Each row of a before or after table is a point. One or more steps were done to the points. Then noise was added and the rows were shuffled. The steps act on columns, c1 being the first. Name the steps. A step turns or swaps two columns, mirrors them in a line or flattens them onto one, adds a multiple of one to another, or multiplies or shifts one. Angles are multiples of 10 degrees, from the lower column toward the higher: turns from -170 to 170, lines from 10 to 170 but not 90. Use the fewest steps. Two steps may share a column if one is a turn and the other turns, adds or multiplies; they go together, in the order done. Otherwise the lowest column goes first.

Before, 9 rows:
[[ 16  21]
 [-11 -12]
 [ 16   4]
 [ 20  13]
 [ 13  12]
 [  2  19]
 [ -8  23]
 [-28  -5]
 [-22  -5]]
After (9 x 2):
[[ 47   6]
 [  7  31]
 [-68  -7]
 [-81  -7]
 [-32 -21]
 [ 64  19]
 [ 44  36]
 [ 39  20]
 [-21  37]]
Steps: multiply c1 by 3; multiply c2 by 1.6

Before, 11 rows:
[[ -3 -38  -3  16 -39 -10]
 [ 27  -8  16 -37  37   5]
 [  8   3  17 -43 -30  67]
 [ -5   9 -18  19 -16 -23]
 [  1  24  18  -7 -19 -14]
 [ -9  29 -41   8  31  10]
 [-28  53  20  32   7   3]
 [-35  24 -26  18  14  -4]
 [ 22 -21  53  29 -34  16]
 [ 16  -1  -2  43 -26  21]
 [ 33  42 -35  18 -20  10]]
After (11 x 6):
[[ 10  12 -42 -26  12 -27]
 [  4 -50  -6 -19  33  -9]
 [-17  40 -85  -3 -41  11]
 [ 14 -26 101 -38  30  19]
 [  1   1  -5 -52  19  24]
 [-31  69  34 -31 -15   4]
 [ 23 -15  32  42 -32   5]
 [-33  34 -57 -17 -16  -5]
 [-39   3  36  39  37  58]
 [ 15  36  29   8  22 -15]
 [ 26  51 -71 -19  18  17]]
Steps: add -0.7 times c6 to c1; multiply c2 by 1.3; multiply c3 by 2; turn c4 and c5 by -170 degrees

Before:
[[-15 -18 -21 -35  42   3 -56  33   0  46  19]
 [-65  15 -38  -5 -38 -59   5  33   4  48   3]
 [ -3 -34  40  -4 -32 -26   5  16  53  -2  -7]
 [  6  24  -5  -2 -18  -7 -42  52 -61   7 -14]
 [-52  -2  64 -28 -17  -5  -6  30  16 -55   0]
 [-12 -49 -30 -18 -10   7  -1   6 -17   9  17]
 [ -2  14  18 -41  30  -8  29 -40  11 -26 -10]
 [-55  16  18 -17  29 -24  46  44  -7  22 -15]
 [-32  41  -5  11  -3   2  20  26  28  33  -1]
 [  4 -46  59 -32 -15   6  53  -9 -20  15 -18]
 [  3  22   0  21  15 -19   5 -22 -21  30  30]
 [-58  13  38 -24  -1   0   6 -12   2  -8 -27]
 [-37  14 -49  18  65 -17  -4 -31 -24  15 -16]]
After, 13 rows:
[[  -3  -94  -35  -13   37  -18    4    1   62   13  -21]
 [  -3  -43  -22    5  -15   -1   49   79  -19   36  -41]
 [  15  -61  -67  -18   25  -40   -2   52   15  -42   -6]
 [  14  -40    9   -8  -25    7    8   -9  -26   40   95]
 [  27  -43   24   32   46  -18    8   65    8   75    5]
 [ -27  -82   -4   32  -28   30  -53   37   22   33   62]
 [  27  -41   50   17  -72   -1   -1   21  -23   20  -45]
 [  -1  -17   14   -9   10   18   17   39   20   28   -5]
 [  45  -48  -47   -5   -1   -2    4   40   -4  -10  -81]
 [   7 -107    5   33   11   11   -9   11  -18    7   50]
 [ -39  -35    3   10   42    0  -38   22  -52    7  -38]
 [  22  -51  -41   20  -42  -14   29  -13    3  -19  -39]
 [   5 -106  -67  -11   16   16   53  -13  -38   13  -50]]
Steps: turn c5 and c8 by -160 degrees; turn c1 and c8 by -130 degrees; shift c2 by -60; turn c3 and c4 by -140 degrees; turn c6 and c10 by -40 degrees; add -0.3 times c7 to c9; multiply c11 by 3

Before (13 x 14):
[[ 15  20  17  37  28 -30  -7  62 -27  12  -3 -31   7  44]
 [  4  26  36 -68 -19  13 -18   0 -10 -23  39  -4  47  54]
 [ -8 -19  31  70 -35  22   3  32  -2 -37 -10  28 -18  15]
 [  7  18  57  38 -18  30  -5 -35 -14  41 -27  36  46  18]
 [  5  40  38  54  28 -18 -48  20  -7  33  35 -27   7   8]
 [ 12  43  21 -29  10  27  -2  65 -44  32  40 -11 -10 -19]
 [-23  13 -46 -32  67  46   3 -28   1  17  12 -35  -7 -74]
 [  5   6  -1  37 -21 -33  29 -46   6 -43   7  30  13  22]
 [ 37   7  -2 -25  60 -24  -9 -36  38 -31  40  25   4   5]
 [ 27   3  -9   9  22  47 -24 -17 -47 -44   7  -8 -34 -16]
 [-48   8 -24  30  30  21  29  19  -7  49  32   6 -21  17]
 [-23  -3 -12  -7  -1  -1 -51   7 -27  19  11  12  -6  -5]
 [ 28 -20  43  -3  22 -25   6 -42  -7 -15  34  -1  38  14]]
After (13 x 14):
[[ 50   9  23 -10  60  -7 -11 -31  -5  36  38 -12 -19  23]
 [ -7  19  62  35 -16  40  -7   8 -17 -25 -42 -49 -35 -26]
 [-12  16 -14 -84  70  43   2 -52  19 -29  16  28   6  -9]
 [ 13   3  31  38 -18 -78  27 -36  -2  51   5 -16 -16 -20]
 [ -6  26  30  15 -19  39 -19  22 -10  18  18  12 -57  85]
 [-15  18 -24  54  26 -19 -10  57 -26 -23  -5  24  -7  -9]
 [ -6 -19   0  43 -36  22   1  50   6  47  -6 -14  22 -52]
 [ 14 -15  61  10  21 -33   6  -5 -24  17  17   7 -45  11]
 [ -2  39  14  35  25  54 -50  41 -11 -43  30  10 -21 -43]
 [-17   5   7 -10  22  85 -21 -22 -51  37  21  19  36 -18]
 [-34  -6 -13  -4  -2  76 -50   1   1 -16  13 -16   4   1]
 [-37  10 -33  27  32 -25  30   0  35 -54  38 -25   9 -21]
 [-26  43 -24 -29   8  30  -1  61 -40 -37  39  -5  -3  10]]
Steps: turn c1 and c9 by -50 degrees; turn c3 and c8 by 40 degrees; turn c4 and c14 by -60 degrees; add -1.5 times c7 to c6; turn c10 and c12 by -160 degrees; mirror c11 and c13 in the line at 170 degrees

Before (10 x 24):
[[ 27 -21 -24 -41  24 -74  16   2   1 -11   6  -7  -2 -14   8 -22  -1 -14
   49 -53 -68  14  40   5]
 [-26 -34 -14   4   1   6 -44  30  13  36  -8 -18 -13 -17  -6  23  47 -32
    0   2   0 -32   8   5]
 [-14  36  -7  44 -66  -8  61  23  38  -5 -25 -62 -35   4   5 -32   2  -6
   35 -13  17  -6 -39   1]
 [ 25  27 -25 -52 -11  -9   2 -54  18 -32   5 -35 -22 -31 -14 -29  62 -57
   72  36 -37   6 -23   8]
 [ 38   4  -5 -17 -64 -12  17  -8  26   3 -28 -23 -17   2 -22  -8  21  46
    8   4 -32  -6  21  14]
 [-41 -21  11  21 -57  -8   3 -11  43  -2 -29 -57  21  -9  -4  12  39  -5
   14  29  14  23  10  30]
 [ -9  13 -13 -38 -10   7   0 -58 -60  47  21  34  11   7  -8  -2   4 -12
   32 -16  26 -43  52  -4]
 [ -1 -32  25 -12 -17  31  14  39  43 -34 -35  27 -42  49 -26  51  68  -5
  -23 -28 -54 -23 -26  49]
 [ 12  17 -36 -30  17 -34  30  10  40  -5  10   9  27 -49  14  27  52   4
  -15  30  24   4 -17   9]
 [ 51 -28  -6  32  20 -28  82 -26  41 -20  12 -52 -43  20 -27 -20  34  10
   46   9  15  -7  -4  39]]
After, 10 rows:
[[ 21 -42 -10 -53 -13  -5  -6  18 -50  17  36 -41 -17 -44 -15   8  66 -53
   69  40 -40 -10 -22  12]
 [ -4  -7   9 -19 -16  29  15  48  41 -51 -33  23 -36  68 -27 -11  69  -6
  -26 -30 -58 -32   2  45]
 [-36   0  22  20 -55 -11   3  42 -14 -18 -12 -56  23   4  -6 -14  44  -6
   14  35  17  25 -12  29]
 [-24  33  34  -2   3  -1 -40  12  37  15 -57 -21 -17   2 -10 -28  44 -35
   -4   4   5 -13  31   6]
 [ 31   0   1 -16 -68 -17  17  32 -12   4 -55 -23 -15  -9 -17   8  25  42
    8  -3 -35  10  13  13]
 [ 53 -17  24  33  17 -27  82  41 -25 -15   7 -56 -48   4 -29  23  35  13
   39  11  18 -16   3  36]
 [ 22 -18  31 -42  26 -73  20  -4  -3   4 -13  -3   5 -18  12  11   2  -8
   49 -52 -70  37  14  -1]
 [-13  38  -5 -39 -10   5   4 -63 -59  47 -85  39  15   7 -11  10  -3 -11
   31  -9  22  20  67  -2]
 [-11 -18 -35  40 -66  -2  58  35  15  15   5 -71 -36 -18   0  30  -1   1
   43 -11  11 -33 -19   6]
 [ 19 -25  10 -31  11 -33  35  38  13  30  33  13  31 -22  10 -53  47   6
   -9  27  20 -13 -20   3]]
Steps: turn c2 and c3 by -120 degrees; turn c2 and c10 by -60 degrees; swap c8 and c9; turn c22 and c23 by -50 degrees; add -1.5 times c23 to c11; mirror c14 and c16 in the line at 20 degrees
